Each point is reached from the start by the listed moves, each made 0, 1 or 2 times, or once backwards (-1), plus a little noise. Is the number of moves made odd or even? Then give how often each move was made.
In the rows, zero is written as 128.

Moves:
(1): [106  92 140  99 109 132]
(2): [119 148  83 138 129 129]
(3): [129 167 153 125 100 157]
Start: [139 133 134 128 137 127]
Points:
[110 154 128 103  93 159] => odd (1, 1, 1)
[161 170 119 157 154 121] => odd (-1, 0, 0)
[137  94 111 133 165  96] => odd (0, 0, -1)
[121 174 192  94  63 189] => odd (1, 0, 2)
[140 168   7 180 187  98] => even (-1, 2, -1)

Moves:
(1): [156 129 136 116 106 159 146 136 125]
(2): [143 137 122 119 114 136 133 131 128]
(3): [149 136 134 113 116 130 130 131 126]
(4): [133 131 132 132 123 131 126 136 126]
(5): [148 137 133 128 120 152 129 131 114]
(6): [127 131 136 129 119 132 122 127 128]
(7): [125 120 124 131 125 125 132 125 120]
(8): [133 116 123 134 125 134 125 127 130]
Start: [129 127 126 132 118 113 114 131 124]
Points:
[249 128 118 100  31 214 149 138  81] => odd (1, 2, 1, -1, 2, 0, 2, 2)
[172 137 140 128  72 188 118 135 119] => odd (1, 1, -1, -1, 1, 2, -1, 1)
[ 91 144  94 131 146  65 108 129 147] => even (-1, 2, -1, 0, -1, -1, -1, -1)
[140 108 118 125  82  85  93 121 125] => odd (-1, 1, 2, 0, -1, 2, 2, 2)
[189 148 114 109  74 130 132 155 110] => odd (0, 2, 1, 2, 0, -1, 1, 0)
[179 119 135 154  86 188 117 156 116] => even (1, 0, -1, 2, 1, 0, -1, 2)

Moves:
(1): [133 146 112 131 124 125 120 120 137 112 135 118 116 133 140 121 124]
(2): [135 121 138 111 140 141 106 134 130 117 145 123 131 122 126 130 116]
(3): [128 124 125 117 112 128 121 129 125 124 129 126 125 123 123 119 115]
(4): [129 120 117 117 123 118 123 129 134 129 101 137 136 137 129 145 118]
(5): [132 124 125 149 108 138 126 126 122 127 121 118 127 130 129 138 111]
(6): [138 127 141 119 119 120 141 135 131 122 141 142 112 132 135 123 125]
(7): [111 122 127 134 111 122 137 141 134 128 135 108 147 130 125 130 151]
(8): [134 136 128 128 143 128 135 139 126 124 124 114 115 131 122 128 128]
(9): [118 132 126 123 130 126 124 123 129 126 116 128 126 132 125 124 145]
(10): [129 107 113 137 146 111 144 108 145 130 104 110 144 120 112 116 129]
(11): [127 139 132 144 129 120 123 133 130 126 137 129 131 134 128 126 119]
(12): [123 136 133 125 133 120 127 125 144 143 138 136 143 136 121 119 123]
(13): [140 110 122 143 153 130 108 112 150 132 126 139 127 118 140 124 132]
(14): [134 125 126 118 130 123 121 136 130 128 137 132 129 143 130 133 122]
Start: [142 129 130 131 132 132 139 139 136 119 139 122 139 142 138 139 132]
Points:
[148 112  44 161 211  62 106  86 249 136 109 111 187 180 167 125 177] => even (2, -1, -1, 1, -1, -1, 1, 0, 0, 1, 0, 1, 2, 2)
[136  81 152  96 185 173  25 145 190 154 178 144 197 160 139 157 151] => even (-1, 2, 0, 0, 1, -1, 1, 0, 2, -1, -1, 2, 2, 2)
[195 107 145 181 139 131 150 137 145 157 131 160 114 160 143 154  66] => odd (-1, -1, 0, 0, 2, 1, -1, 1, -1, 0, 0, 1, 1, 1)
[134 126 184 149 190 158  99 150 133 122 208 122 189 109 126 131 127] => even (-1, 2, -1, -1, -1, -1, 0, -1, -1, 0, 2, 0, 0, -1)

Moves:
(1): [122 112 120 135 115 141 117 114 124 142 137 140 131 129 135 123 125 129
 129 127 122 120 113 145 142 122 130]
(2): [128 123 145 122 152 133 127 134 124 124 122 129 119 137 130 133 122 131
 117 132 150 133 123 130 131 129 142]
(3): [126 111 119 113 131 121 140 113 117 131 125 131 113 131 114 131 131 116
 126 119 119 127 113 120 126 122 135]
(4): [114 127 124 127 126 125 132 120 134 125 119 124 116 127 119 125 121 130
 127 129 133 118 135 127 131 126 114]
(5): [115 120 131 121 123 109 119 129 123 129 125 125 121 129 144 126 128 132
 141 121 130 138 121 130 144 107 133]
(6): [126 149 126 123 122 139 139 129 115 135 136 121 126 133 131 129 133 152
 130 133 128 133 134 129 138 135 140]
(7): [125 129 124 131 143 142 133 132 133 137 139 127 132 141 135 142 139 121
 132 132 141 131 145 139 134 120 127]
(8): [129 131 123 134 123 134 138 121 114 121 138 123 126 134 130 122 121 140
 127 114 135 124 133 131 128 132 123]
(9): [124 126 127 120 133 125 129 129 119 132 135 132 136 134 138 119 129 130
 132 130 132 133 128 137 115 122 120]
(10): [125 124 127 122 129 124 142 126 131 120 124 123 129 134 130 122 131 128
 139 128 119 143 118 130 122 124 126]
(11): [132 126 130 129 124 127 130 124 134 142 140 118 124 129 130 138 130 137
 135 120 131 131 131 131 126 139 129]
(12): [118 115 135 112 143 127 125 133 127 109 136 130 133 133 122 131 132 142
 132 150 117 119 138 114 126 136 123]
(13): [110 125 127 128 139 127 125 127 119 131 134 116 121 132 131 134 128 121
 119 146 120 130 134 125 119 108 125]
(14): [128 126 132 141 126 120 132 124 137 132 120 125 121 123 138 124 120 124
 128 130 131 127 127 129 127 135 137]
(15): [130 130 122 126 136 140 126 135 133 128 127 129 117 129 125 133 135 127
 124 129 135 117 128 130 128 137 116]
(16): [135 124 119 110 125 139 154 124 141 119 123 128 138 118 135 117 120 143
 137 130 115 127 126 135 134 127 101]
(17): [128 120 125 121 116 130 123 126 130 122 126 131 138 137 129 131 124 126
 125 129 135 129 129 127 127 133 116]
(18): [134 110 140 133 132 110 128 111 130 123 124 124 123 129 127 120 138 129
 124 128 128 137 133 110 130 131 124]
(19): [125 124 125 126 130 127 127 132 126 120 124 117 129 134 135 122 128 128
 140 130 130 117 125 120 117 125 131]
(20): [126 134 122 118 119 120 127 127 140 129 141 127 122 122 123 125 125 128
 129 127 135 129 115 123 127 128 120]
(21): [129 122 124 135 122 119 129 129 144 128 129 120 132 129 129 135 135 135
 118 125 129 125 121 130 120 140 146]
(22): [123 128 138 133 129 122 139 132 126 128 125 125 132 132 121 132 129 127
 117 133 132 128 122 123 123 125 128]
(23): [122 110 130 118 124 148 136 137 116 120 129 138 121 124 126 147 138 119
 127 138 126 120 149 137 124 118 131]
(24): [130 125 127 129 129 134 124 132 118 130 129 117 134 130 125 121 134 116
 143 122 133 125 131 140 137 130 125]
Start: [118 122 121 124 124 134 130 132 137 144 142 120 120 122 132 129 125 128
 129 135 115 130 122 144 131 110 125]
Points:
[ 72  87 103  43  92  79 203 107 112 157 113  64  84 165 197 102  93 198
 167  94 144 164  26 173 115  82 204] => even (0, 2, 2, 1, 2, 2, -1, 0, 2, 1, 1, -1, 0, 1, -1, 1, 1, -1, 2, 0, 2, 0, 0, 0)
[ 39 122 104  98  94 131 186  63 119 202 167  42  88 122 175  87  94 213
 201 147  64 161  89 186 231  31  81] => even (2, 0, 0, 2, 2, 2, 0, 0, -1, 1, 2, 0, 2, 0, -1, 2, -1, 0, 0, 0, -1, 1, -1, 1)
[ 32  51 185  94 168 102 173 129 128 105 153 121 120 163 148 186 164 137
  94 226 153 162 249 124 104  35  64] => odd (-1, 0, -1, 2, 1, 0, 2, 0, 2, 0, 0, 1, 1, 0, -1, 0, 1, 2, -1, 0, 0, 2, 2, -1)

Moves:
(1): [130 122 115 126 118 117 131 139 118 119 138 104 107 108 129 125 134 133
 135 115 116 131 113 138 130 129]
(2): [124 130 121 130 129 115 130 123 121 137 120 112 130 133 127 128 127 140
 127 122 122 135 137 120 122 128]
(3): [113 139 124 116 143 130 147 143 132 123 132 148 145 144 114 125 137 118
 118 133 126 145 118 110 131 125]
(4): [123 134 124 115 134 118 126 120 109 117 126 130 116 122 130 143 124 138
 140 135 128 119 134 128 116 134]
(5): [141 129 135 128 137 133 126 141 136 123 143 121 117 134 129 122 118 113
 125 119 145 139 137 129 130 128]
(6): [127 135 106 135 129 127 126 131 127 129 134 119 139 120 127 130 125 130
 128 130 126 119 129 133 116 117]
(7): [129 128 124 127 138 121 122 129 117 114 138 127 132 121 125 131 116 121
 124 117 124 132 128 130 138 122]
(8): [129 126 125 128 113 118 136 144 127 115 116 120 139 117 125 123 117 135
 137 122 133 113 130 138 137 128]
(9): [114 117 125 140 122 114 128 124 127 127 117 131 123 123 134 135 118 138
 130 128 134 132 124 142 123 138]
(10): [108 131 133 132 114 127 132 121 118 130 120 123 132 126 122 123 127 126
 133 130 120 124 135 119 123 141]
(11): [134 134 124 127 122 134 129 142 134 134 136 134 126 132 130 132 128 124
 126 135 117 131 129 121 137 130]
(12): [123 141 125 129 125 134 131 125 126 124 117 131 137 122 136 136 137 129
 123 119 121 136 131 117 123 133]
(13): [117 120 125 126 127 134 122 136 120 139 115 130 121 124 128 119 125 152
 124 142 124 119 120 113 132 140]
(14): [125 129 130 131 131 122 129 128 132 129 120 120 121 113 134 130 128 124
 115 139 127 130 134 132 135 116]
(15): [126 128 134 125 111 125 126 135 113 147 127 138 125 121 142 116 118 121
 134 136 124 130 122 111 126 124]
(16): [137 131 147 118 142 137 128 142 153 151 149 141 122 143 139 122 117 133
 126 142 118 124 117 121 125 131]
(17): [132 140 124 134 126 124 124 136 139 120 142 131 111 131 133 126 136 123
 121 119 142 125 123 123 131 114]
(18): [133 135 124 140 123 117 134 129 106 113 122 122 140 133 122 130 143 131
 116 121 121 125 133 142 110 138]
(19): [123 117 126 142 127 123 148 116 116 116 127 125 136 134 131 125 119 137
 131 137 125 120 137 115 126 126]
(20): [121 116 130 114 128 127 113 125 137 126 137 125 119 141 142 121 130 124
 118 129 136 126 123 126 125 131]
(21): [121 116 142 134 134 127 115 137 124 128 114 123 124 127 122 144 137 125
 128 125 108 130 130 126 113 119]
(22): [142 133 123 126 132 127 133 126 128 122 128 126 126 134 119 129 124 117
 123 127 119 125 123 122 123 131]
(23): [138 129 125 125 124 133 143 128 133 130 140 133 125 117 121 143 132 118
 111 116 142 126 140 130 120 117]
(24): [130 135 132 141 129 123 131 128 122 129 132 120 140 132 135 142 124 125
 124 131 137 127 118 129 127 131]
Start: [111 121 107 145 118 126 147 138 132 136 106 138 103 136 121 121 118 125
  91 129 114 114  97 125 104 138]
Points:
[ 63 177   7 120 190  74 156 160 127  82  75 126  40 141  68 106  87 171
  94 110 168 149  83  88 101 164] => even (0, 2, 2, 2, 2, 1, 0, 0, 2, 0, -1, 0, 2, 0, -1, -1, 2, -1, -1, -1, -1, 2, -1, -1)
[ 69  43 105 162 155 124 164 201 101  46  69 135 117 239  58  93 133 106
  23 159  53 133  86  89  81 192] => odd (0, -1, 2, -1, 2, 0, 0, 0, 1, 0, 2, -1, 2, 0, -1, -1, -1, 2, 2, 2, 2, 2, -1, -1)
[114 166  80 226 190  32 123 149  63  84  90  77 150 137 127 193  82 156
  58  98 148 151 135 215  75 147] => even (-1, 2, 0, 1, 2, 1, 2, 0, 2, -1, 0, 0, 0, 1, -1, 0, 0, 2, -1, -1, 0, -1, -1, 2)

Moves:
(1): [126 130 142 122 131 136 127 154 128 119 138 132 158 129 139 123 138 130
 137 125 127 140 133 114 121 134]
(2): [116 144 141 127 135 122 134 122 134 118 122 103 102 124 124 130 130 123
 140 138 127 140 136 131 110 121]
(3): [107 113 133 127 120 118 109 133 116 136 137 128 125 128 122 135 147 132
 130 131 129 130 121 114 123 151]
(4): [136 132 123 129 137 129 122 125 128 119 131 128 137 130 139 142 126 125
 115 145 135 123 120 131 149 143]
(5): [145 108 143 131 127 139 144 148 124 122 122 126 138 123 134 130 110 145
 126 115 150 152 127 119 126 132]
(6): [135 131 112 131 121 127 137 122 134 127 130 126 120 126 125 122 145 131
 114 130 127 124 124 127 136 117]
(7): [130 128 119 121 135 121 127 118 147 123 120 127 113 131 133 119 121 122
 120 119 132 118 139 125 115 117]
(8): [137 120 128 121 130 127 132 134 126 140 138 134 114 142 130 125 124 142
 119 138 125 136 129 138 119 128]
(9): [120 127 106 125 131 125 143 131 127 134 125 124 133 124 117 129 142 129
 127 122 130 137 123 126 123 113]
(10): [132 113 127 131 141 127 127 126 127 136 135 125 139 120 131 128 133 127
 132 123 121 123 133 122 130 122]
(11): [127 126 126 117 120 126 129 126 119 115 131 127 131 131 121 133 135 133
 122 130 132 128 125 137 128 119]
(12): [126 120 121 133 124 146 138 128 138 124 127 118 120 140 134 130 116 121
 129 131 120 124 129 118 127 125]
(13): [129 128 132 126 132 134 141 133 137 118 115 126 124 119 128 115 115 132
 137 135 124 121 139 137 134 121]
(14): [124 134 143 122 137 123 138 135 137 125 121 120 128 126 118 125 138 130
 130 132 143 125 130 129 124 117]
(15): [114 125 143 134 137 135 122 122 127 135 126 130 136 125 132 117 121 128
 134 126 129 129 133 136 120 132]
(16): [123 133 136 129 120 115 110 125 114 136 127 133 136 124 136 146 146 136
 124 134 119 125 122 124 119 134]
(17): [134 125 128 130 133 124 115 113 119 133 114 137 142 129 124 120 131 129
 125 128 119 126 128 128 125 138]
(18): [121 134 146 141 135 116 112 145 112 127 134 128 134 138 131 143 131 144
 128 120 123 137 126 113 132 128]
(19): [114 133 141 143 115 113 113 122 130 131 131 126 135 122 125 135 130 134
 126 134 117 132 136 130 118 144]
(20): [127 140 144 120 122 114 127 124 131 113 130 125 113 122 132 127 111 128
 116 144 121 122 106 133 132 139]
(21): [132 136 124 108 119 141 143 131 143 123 130 117 115 133 125 128 120 134
 125 124 130 134 124 125 143 125]
(22): [149 121 121 130 140 158 117 136 113 133 141 142 138 115 127 138 124 126
  98 127 119 112 128 133 141 146]
(23): [124 132 149 122 127 130 120 138 124 135 136 119 142 125 132 130 121 122
 117 134 133 138 138 110 139 132]
(24): [128 109 135 127 122 118 130 135 115 143 123 149 132 128 131 135 152 126
 120 112 118 122 130 137 128 139]
Start: [106 119 110 136 115 104 115 140 120 124 103 125 124 130 152 116 127 146
 123 140 139  98 123 134 111 119]
Points:
[ 60 109 230  88 141 122 114 196 117 105 103  43 230  63 165 101 168 178
 127 230 150 147 122  49 115 161] => even (2, 1, 2, 1, 1, 1, -1, 0, 1, 2, 0, 1, 2, 2, 1, 2, 2, -1, 0, 1, 1, 0, 2, -1)
[183  30 120 145  59 108 107 183  43 146 118 224 178 130 188 170 232 222
  26 143 140 108 125 196  72 186] => even (1, 0, 0, 1, 2, 2, 0, 2, -1, -1, 2, 0, 0, 0, 0, 2, 0, -1, 1, -1, -1, 1, -1, 2)
[105 158 139  93 122 124 135 188 186  63 170  40 112 117 128 115 129 182
  52 230 105  75 136  97 193 114] => even (1, 0, 1, 1, -1, 2, 0, 1, 0, 2, 1, 1, 2, 2, -1, -1, 0, 1, 2, 1, 2, 1, 1, -1)
[ 57 103 249 192 164 107  24 208  61 138 133  95 166 102 180 185 159 222
 173 197 128 148 152  99  47 220] => even (1, 2, 2, 1, 1, -1, -1, 1, -1, 1, -1, 0, 1, 1, 1, 2, 0, 1, 1, -1, 0, 1, -1, -1)
